Each row is a point. Before rounding, the points of a table are all equally far from one centre. They may lie mostly on one side of it. Write the centre, to within rounding.

Points, 8 rows:
[[-4.3 -1.8]
 [-4.9  3.8]
 [ 2.2  1.5]
 [ 0.6 -1.9]
 [-2.8 -2.5]
 [-2.5 -2.6]
 [-5.5 -0.2]
 [ 1.1 -1.5]]
Centre: [-1.8  1.3]

Points (12 x 8):
[[-2.5  6.7  4.1 -0.4  0.0 -3.8 -2.1  0.6]
 [-1.1  1.2  6.7 -0.3 -0.2 -1.2 -2.4  3.3]
 [-2.8 -1.8  1.7  1.7  1.2  0.1 -2.6  3.9]
 [-1.1 -0.9  2.6 -1.2  3.8 -1.3 -0.4  4.0]
 [-3.0  2.5  4.7  4.8  0.8 -4.0 -2.1  0.4]
 [-3.1  5.2  5.1  3.1  0.4 -3.2 -1.5  1.4]
 [-2.9  5.4  1.6 -0.4  3.8 -0.2  0.4  1.3]
 [-4.5  3.1  1.5  1.1  3.0 -5.2 -3.1  1.1]
 [ 2.0  2.0  1.6 -1.4  5.1  0.6 -1.3 -1.7]
 [ 1.7  6.3  3.7  2.5 -0.2 -2.0  0.0  3.6]
 [-3.6  1.8  2.8  1.7  2.1 -4.1  2.0  0.6]
 [-1.3  4.8  1.6  4.5 -0.7 -1.3  1.4  2.9]]
Centre: [ 0.2  2.2  1.4  0.9  0.7 -1.8 -2.0  0.7]

Points (18 x 14):
[[ 4.5  3.4 -0.5 -2.0  0.9  5.6  1.9  3.1 -0.3 -0.5 -1.8 -2.7  0.0  2.5]
 [ 0.7  3.2  2.0 -5.4  2.4  9.4 -1.7 -0.7 -1.4  0.3  2.3  0.4 -1.6 -0.3]
 [-1.6  5.0  2.6 -2.6 -1.4  4.7  0.4  2.7  2.2  2.5  1.6  0.6  2.5 -1.2]
 [-0.8  4.4  5.0 -1.5  2.4  3.0  1.7  0.4  1.4  0.0  1.4  0.0 -5.0 -1.1]
 [ 0.8  1.3  6.2 -2.0  0.8  7.2 -2.1  2.4  1.6  2.2  2.8 -0.7 -1.8 -1.6]
 [ 1.2  2.6  5.6 -2.2  3.4  6.0  0.9  3.9  2.7  0.2  0.8 -0.2 -0.8 -3.2]
 [-3.1  1.9  5.0 -4.1 -2.0  1.5 -0.7  0.9 -1.4 -0.7  1.8  1.7 -0.4  1.2]
 [ 2.1  5.0  1.2 -4.2  0.3  4.1  0.0  0.7  0.6 -2.4 -0.5  2.2  4.6  1.9]
 [-2.9  0.3  3.5 -1.1  1.5  3.5 -0.6  3.1  0.1 -2.1  4.4 -3.1 -3.5 -1.9]
 [ 1.8  3.6  3.1 -0.6 -0.6  5.2 -0.3  4.9  1.6 -0.2 -1.1 -0.6  1.1 -3.3]
 [ 0.3  2.6  7.1 -3.2  2.2  4.4 -0.4 -1.9 -1.0 -1.0  2.1  0.5 -3.9 -0.7]
 [ 2.6  2.3 -1.5 -2.2  5.6  6.3 -3.0 -1.3  0.6 -0.2  2.8 -0.5 -2.3 -3.0]
 [ 2.0  3.0  6.7 -3.2 -0.7  6.9  1.2  0.9 -0.6  0.7  2.1  1.1 -0.8 -0.4]
 [ 0.8  5.0  1.7 -2.4  3.2  6.8  0.1 -1.4  0.8 -0.8  2.2 -2.2  5.5  1.2]
 [ 0.2  2.1  5.3 -4.8  6.3  6.0  1.9 -0.7  0.7  0.0  2.9  0.4  1.4  1.7]
 [ 2.8  3.0  1.4 -0.2  0.2 -0.3  0.1 -0.3 -0.9  1.1  2.2  3.3  3.2 -1.9]
 [-1.1  0.1  1.5 -2.3  2.4  7.4  2.0  1.0 -1.7  3.4  2.0  2.5  4.0 -0.4]
 [ 0.9  5.1  4.2 -3.6  3.0  6.3  1.6 -0.5  0.5  2.7  3.2  2.0  0.1 -0.2]]
Centre: [ 0.5  0.4  1.3 -1.7  1.7  4.0  0.0 -0.3  0.6 -0.7  0.9 -0.5  0.3  0.0]

Points (29 x 24):
[[ 3.1 -1.9  0.2  4.4 -2.3  1.3 -3.0  5.0  0.1  4.8 -3.8 -2.1  2.5  0.5
   0.6  2.8 -2.5  3.8 -1.4 -1.9  0.3 -3.9 -1.7 -2.2]
 [ 5.9 -0.9  0.9  1.1  1.6  3.6 -5.0  5.3 -0.7  3.5 -3.5 -0.9 -0.2 -1.2
  -3.1  3.4 -1.2 -1.9  2.0 -1.8  3.4 -1.6 -2.6 -2.2]
 [ 4.1 -0.3  1.8  2.0 -1.0  3.9 -4.6  2.5 -1.9  5.3 -2.1 -0.6  5.1 -4.1
  -2.5  6.3 -0.1  1.2  0.8  0.5  3.2 -0.7 -2.6 -3.0]
 [ 2.9 -2.6 -0.3 -0.1  4.1  2.7 -3.4  3.2  1.2  4.3 -4.8 -0.1  3.6 -2.2
  -1.8  4.9  1.0  0.4 -0.3  0.9  1.4 -0.4 -3.8  0.0]
 [ 3.9 -2.3 -0.5  3.3  0.3  6.3 -4.7  4.2 -0.6  4.2 -2.5 -3.3  0.5 -0.5
  -1.4  4.7 -1.4 -0.5  2.5 -2.7  2.0 -0.7 -0.2 -0.1]
 [ 4.6 -2.1  0.4  2.5  0.8  3.2 -3.7  5.1 -2.5  5.0 -1.4 -0.8  2.6 -1.4
   0.5  1.5  1.1  1.0 -1.3 -0.3  3.2 -1.8 -4.7 -0.3]
 [ 6.9 -1.3  0.6  4.6  1.1  3.9 -2.1  3.6 -0.6  3.5 -1.9 -2.7  2.5 -3.1
  -1.2  1.2 -2.1  2.9  1.7 -0.2  1.4 -1.7 -3.4 -0.7]
 [ 5.4 -0.4  1.8  3.0  1.7  2.4 -0.9  5.1 -1.0  5.3 -3.2  2.5  3.9 -2.7
   1.3  3.0 -2.3  1.3  0.3 -1.1 -0.1  0.0  0.5 -2.0]
 [ 3.0 -0.7  1.5  0.0  2.9  5.4 -3.7  4.3 -0.6  7.3 -4.0 -1.1  1.8  1.9
  -1.0  0.9 -1.7  4.4  0.1 -1.8  3.5 -2.5 -2.6 -0.6]
 [ 3.3 -3.6 -1.1  3.2  1.1  1.7 -5.1  4.7 -0.3  4.0 -0.3 -0.8  2.1 -5.6
  -1.4  2.7 -2.7 -0.1  0.5  0.9  2.1 -2.0 -2.7 -1.5]
 [ 5.2 -3.7  1.4  1.8 -0.7  3.5 -2.0  5.6 -0.1  4.2 -1.7  1.0  2.4 -3.3
  -0.8  2.0 -3.4  0.8  2.8  0.1  6.1 -1.9 -1.8 -0.7]
 [ 3.2 -1.7 -1.7  2.1  1.7  3.2 -4.6  3.0 -1.6  7.0 -2.5 -3.0  0.6 -1.5
  -3.9  2.8 -3.7  0.5  1.2 -2.3  3.4 -1.8  0.4  1.4]
 [ 2.4 -1.6  4.4  1.0  1.1  3.3 -5.6  8.2 -0.8  3.5 -2.0 -2.2  1.8 -0.5
  -1.7  1.6 -1.1  1.1  3.2 -2.5  1.8 -0.6 -1.2 -1.1]
 [ 2.9 -3.8  2.8  5.4  1.2  2.5 -4.1  5.4  2.1  4.1 -3.4 -1.7  1.4 -0.5
  -3.2  3.7 -1.0 -1.6  2.2 -1.3  3.7  0.3  0.3 -4.0]
 [ 6.1  0.6 -0.8  5.1  1.1  4.2 -2.6  3.6 -1.6  3.8 -2.6 -0.6  1.3 -0.9
  -3.4  3.0  1.4  1.5  1.1 -0.1  0.4 -0.5 -0.8 -1.7]
 [ 3.8 -1.5 -1.1  1.5 -0.6  1.9 -3.3  5.5 -1.4  4.7 -2.4 -2.1  5.1  0.2
  -1.1  3.7 -1.1  1.6  2.0 -0.1  1.6 -1.4 -2.0  2.7]
 [ 4.6 -1.0 -0.4  3.7  1.1  0.8 -5.6  2.0 -1.3  4.6 -1.8 -3.4 -0.7 -2.8
  -3.1  4.1  0.2  1.6  5.3 -2.9 -0.9 -1.2 -1.0 -0.8]
 [ 3.7 -3.2  3.1  2.1  1.5  2.2 -6.0  5.0 -0.1  4.6 -5.8 -0.8  2.5 -1.8
  -3.4  4.1  0.6  3.0  1.4 -1.3  1.8  0.0 -0.6 -0.8]
 [ 4.4 -2.5  0.3 -0.8 -1.0  3.1 -4.3  3.7 -1.4  5.9 -4.0  0.7 -0.2 -0.8
  -5.6  2.4 -1.1  3.0  4.5 -1.0  0.9  0.2 -1.3 -1.4]
 [ 6.1 -1.1 -1.6  3.4  1.7  1.7 -5.6  2.5 -0.1  4.9 -2.9 -2.8  5.8 -0.5
  -1.4  2.1 -0.9  2.1  2.7 -1.3  2.1  0.1 -3.2 -0.4]
 [ 3.1 -1.9  2.8  1.3 -0.6  1.8 -3.0  6.7  2.6  3.4 -2.9  0.5  0.2 -4.5
  -2.1  1.4 -3.5  0.2 -0.2 -0.1  3.4 -3.8  1.7  0.5]
 [ 5.2 -3.6  1.1  1.4  1.2  2.7 -2.3  4.6  1.0  4.6 -3.1 -0.7  2.2 -0.6
  -2.8  1.7 -2.7  3.7  2.2 -4.5  5.3 -2.2 -0.3  1.6]
 [ 4.1  0.4 -0.7  4.9 -0.2  2.2 -3.6  4.8 -2.0  4.2 -2.8  0.3  1.0 -1.1
  -3.3 -0.2 -1.7  0.6  3.6  2.0  4.7 -3.2  1.4 -2.8]
 [ 3.2 -3.7  3.4  3.6 -1.9  3.3 -1.5  3.9 -0.2  5.4 -1.2 -4.1  2.8 -4.0
   0.1  2.0 -4.5 -1.1  1.6 -0.4  1.0 -2.3 -0.6 -1.8]
 [ 4.8 -2.0  0.9  1.1  0.9  7.3 -4.7  4.5 -0.4  7.2 -2.1  0.9  1.0 -0.3
  -2.2  3.9  0.1  2.2  1.9 -1.0  3.9 -1.2 -1.3 -2.2]
 [ 5.8 -0.1  0.1  3.1  1.0  4.3 -1.8  4.0 -0.7  5.8 -2.6 -1.0  1.4 -4.3
  -2.1  2.2 -1.4  1.0 -1.5 -0.1  3.0  0.0 -3.2 -0.8]
 [ 4.3 -3.8  4.1  3.2  0.2  1.9 -4.8  3.1 -3.1  3.1 -1.8 -2.5  1.3 -1.0
  -0.6  3.5 -0.3  0.5  1.6 -4.0 -0.6 -0.6 -2.2 -2.1]
 [ 3.6 -3.2 -0.8  0.1  0.8  2.3 -4.3  5.3 -3.0  3.2 -1.7 -0.1  0.7 -2.9
  -1.0  4.9 -1.9  2.1  1.4  0.1  2.5 -3.1  0.3  0.1]
 [ 6.1 -3.0 -0.8  2.1  1.0  0.6 -3.2  3.9 -1.3  4.0 -1.4 -0.2  5.1 -2.6
  -1.3  1.6  1.2  1.2 -0.8 -1.2 -0.5 -2.6 -0.8  0.7]]
Centre: [ 1.2 -0.3  1.6  0.9  0.0  1.4 -2.8  0.4  1.9  4.4 -1.4 -0.4  1.6 -1.1
 -0.5  1.2 -0.1  1.1  2.2 -1.1  2.4 -1.5 -0.2 -1.9]
